Each row of a before or after table is a point. One or more steps were done to the points. Then noise was added and the rows were shuffled. The steps act on how far a point lies along the listed directions, d1 being the first. Name the steps. A step turns or swaps two directions, mirrors them in a line or flattens them onto one, adds a multiple of one to another, or multiplies one. Angles are multiples of 10 degrees, from the lower direction toward the higher: turns from -170 to 170, lines from 10 to 170 but not 90. Use the fewest steps. Two steps may share a direction if one is a turn and the other turns, adds or multiplies; they go together, in the order done. Otherwise the lowest direction goes first.

Directions:
(1): [5.1, 2.5]
(2): [2.5, -5.1]
Before (11 x 2):
[[-4.3, 7.1],
[-3.5, 4.7],
[5.9, 0.9],
[2.3, -5.7],
[5.0, 2.5],
[1.7, 5.6],
[4.2, -1.2],
[6.7, 3.8],
[3.9, -3.2],
[-1.3, -0.8],
[2.0, -2.1]]
After (11 x 2):
[[-2.2, -1.9],
[-3.2, -5.2],
[-5.8, 1.8],
[4.2, 4.3],
[-4.3, -0.6],
[-6.2, 4.6],
[5.2, 6.6],
[-4.7, 3.1],
[1.3, -0.9],
[-4.3, -2.7],
[-1.0, 5.8]]
Steps: mirror d1 and d2 in the line at 120 degrees

Directions:
(1): [0.1, -8.1, 2.9, -4.1, 0.2, 2.5]
(2): [-6.0, 1.6, -3.9, -6.3, -2.1, 0.0]
(3): [1.9, -2.7, -1.1, -0.4, -4.5, -8.0]
(4): [6.8, 0.5, -5.3, -4.0, 2.5, 1.0]
(5): [-3.3, -3.3, -3.7, 2.3, 6.9, -3.2]
Before (9 x 6):
[[5.1, -3.6, -0.2, 3.7, 2.2, -1.9],
[4.3, 1.3, -3.6, 4.2, 4.0, -8.2],
[-2.4, -8.1, -1.7, -2.7, 2.0, -5.3],
[6.4, 2.9, 3.4, 7.4, -2.2, -6.6],
[0.9, 1.0, 1.8, -2.6, 0.1, 5.4],
[-1.3, -6.3, -0.3, 0.8, 3.4, -3.7],
[-2.7, 0.3, 4.7, -3.0, -0.1, 5.8],
[-0.4, 4.6, 4.2, 5.1, -3.3, 4.3],
[6.7, 6.5, 2.6, 2.7, -2.8, -4.6]]
After (9 x 6):
[[9.7, -5.3, 4.8, -0.4, 3.1, 3.0],
[6.4, -1.7, 6.2, -3.3, 1.8, 6.1],
[0.3, 7.1, -0.5, -0.4, -4.0, -3.4],
[7.8, 4.4, -1.5, 0.6, -1.9, 3.4],
[-0.9, 5.3, 1.8, 1.3, -2.7, 0.3],
[-4.4, -6.3, -0.8, -0.6, 1.0, -7.0],
[1.9, -4.3, 2.6, 5.0, 1.8, -0.3],
[1.0, -7.3, 2.1, 0.3, 7.9, 3.3],
[-1.3, -4.3, -0.7, 2.0, 2.7, -5.6]]
Steps: turn d1 and d4 by -140 degrees; turn d1 and d3 by -70 degrees
